Each wall is flat, endless, passes through zero and stands at right angles to its row. A trip goes straight from one point to another. Which walls does it cross, in order?

Walls:
(1): [ 11 -35]
(2): [-52 -11]
(3): [-15  11]
(4): [-3 16]
(5): [-15   6]
(6): [11 16]
(7): [31  2]
(8): [-35  14]
(9): [ -4 -17]
Trips:
[-56  18] to [-35  -5] -> 9
[ 10 -25] to [23 -1] -> 6, 9
[-32  24] to [-11  16] -> none

Walls:
(1): [ 14  21  -4  28  -4 -21   6  10]
(2): [ 24  -5  10 -15  -4  11   6  -5]
(3): [ -8  11  16 -11 -13   4  29  -6]
(4): [  3  -7 -15   7 -18 -17 -19  11]
(5): [ -4 -12   1 -18  -5  -9  23  18]
(6): [  6 -30   6   3 -21 -39  17  15]
(7): [  4 -35 -14  22  16  24  -7 -28]
(8): [-26 -13  -7  26 -38  27   9  -4]
(9): [  6   2   5 -12  -4   3  -1  -8]
(10): [60 10  0 15 21 23 15 -5]
Trips:
[  6  13  -6  45 -23   6   7 -13] to [  0  35  18 -10  -9  25 -16 -18] -> 4, 9, 2, 7, 1
[ -8  16  36 -12  14   6 -21  -3] to [ 15  56 -21  -6   4   1  25 -12] -> 10, 1
[-23  15  -5  -3  19 -13  18   1] to [ -6   6   7  10 -22 -16  -2  23] -> 6, 4, 8
[ 10 -15  11  17  11  17 -18 -22] to [ 11  -2   6   9 -24  37   4  -3] -> 3

Walls:
(1): [-12   4   8  13   4  28   7 -26  -4  10   9  -8]
(2): [ -5 -14  18  34  27  -7 -21  -9  16 -28 -21 -35]
(3): [ 15  -4  33  13   4   5  12 -12 -28 -23 -15   7]
(4): [ -1 -15 -46  -9 -25  -4  22  23  -9  10  18 -22]
(5): [-26 -13  14   5  28 -11 -39 -14  40 -30  -6  -8]
(6): [-11  30 -13 -20  17   6  26   0   2 -20   2  -6]
Trips:
[ -5 -14  60   5  26   4   5  -4  -3  13  16 -28] to [  2 -30   8 -38 -22 -20  21 -10  -1  33  32  42] -> 2, 5, 4, 3, 1
[  8 -33 -30  -5 -31  17 -43 -16  22 -33   1  11] to [ 11   1  -3 -23 -35 -22 -27   1  10  23   5 -30] -> 2, 5
[ 40 -20  43 -32  28 -19  -6  14 -12 -11   2  35] to [  1  15  35   9   3  34   4 -11  10   9  14 -30] -> 2, 1, 6
[-36 -18  27 -12 -12  22  34 -30 -35   9 -30 -11] to [ 33 -23   0  12  23  28 -10 -19  -8 -17 -28  -2] -> 2, 6, 5
[  4  13   0 -18 -37  17 -11  11  52   6  -1  -7] to [-31 -15  -7  36 -27 -27  15  -5  31  -3  -5 -50] -> 2, 1

Walls:
(1): [ 19   9 -35 -18 -16  22   3   3 -35  32   5  10  18  -5 -17 -20   2  10
  -7   5  14 -22 -49 -20]
(2): [ 20  41  -3 -11  20   9  -3  41  37  15  16  14   3  15 -19  19 -46 -29
 -10   4  27  11  23  32]
(3): [ 16  28  19 -13  13   7  -5  -3  10  40 -11  20 -17  17 -30  41  -1  25
 -20  -7  -2  45  -3   7]
(4): [ 18  31  24 -10  -5  23   0 -12  24  10 -34  48  46  -9  58   3 -10 -20
   1  21   9 -55  20  25]
(5): [-10  24  -1   7  31 -39   2  -1  18  -5  12  -5 -30  25  -5   1 -15  47
 -36  -5  12  46 -15 -14]
(6): [ -9  14 -10 -28  19  24  25  13  -6   4 -39   0   3  -8 -16  19  10  14
 -25  -8  45   6  31  10]
(7): [ -1 -20  15  -6  17 -12 -20 -17   8  -6  12 -33  36  12 -17 -19  -8   8
 -19 -35 -36 -21 -36   4]
Trips:
[ 16 -11  21 -10   3  -4 -14 -20 -19 -15  10   7  -7  21   6  20  -5   8
 -38  -6  17   8  12 -21] to [ -4 -31 -47  32  18  -6  -3  11  35  -6  11 -24   9  16 -11  28 -39 -18
 -53   2 -23   5   9 -43] -> 2, 6, 3
[-21  15  14 -51 -15 -54  18 -37  27 -19  12  21 -32  22 -17  40  17 -41
   5  -1 -17  15  -1 -14] to [ 10   7  -9 -21  29 -26 -17  24   3  -3  18  25  27  29   8   7 -26  -3
  -7   1  16  17   4   0] -> 4, 6, 7
[-34 -20 -18  16   3  14  23 -59   8 -10  -2  -1 -39  -5  12  31  22   4
  28  57 -18 -48  -1  31] to [-20 -35 -20  21  28   3  26 -11  13  -6 -41 -21  -2  14  -2   1  -4 -24
 -29  -6  -1  -6 -32  11] -> 7, 6, 4, 5
[ -3 -17 -13   9  29 -15  12 -21  15  14  -3   5 -59  16  -1   6   2  -9
  30 -18 -20 -44  -8 -47] to [  5   6 -39 -14 -19  48 -13  12  -4 -25  -1 -35  23 -19  -8  29  -6  21
  24 -19 -11  -6 -17  -4] -> 1, 5, 6
[  6   7  24 -28  25  17 -23  29  -2   3 -30 -19  11  20 -17   3   2 -49
 -49  58   7 -20 -44   1] to [  5  -9  25 -30  -4  20 -30  17  45  12   7  14  33 -28 -18  58 -38 -42
  22 -12 -18   7  12  20] -> 1, 6
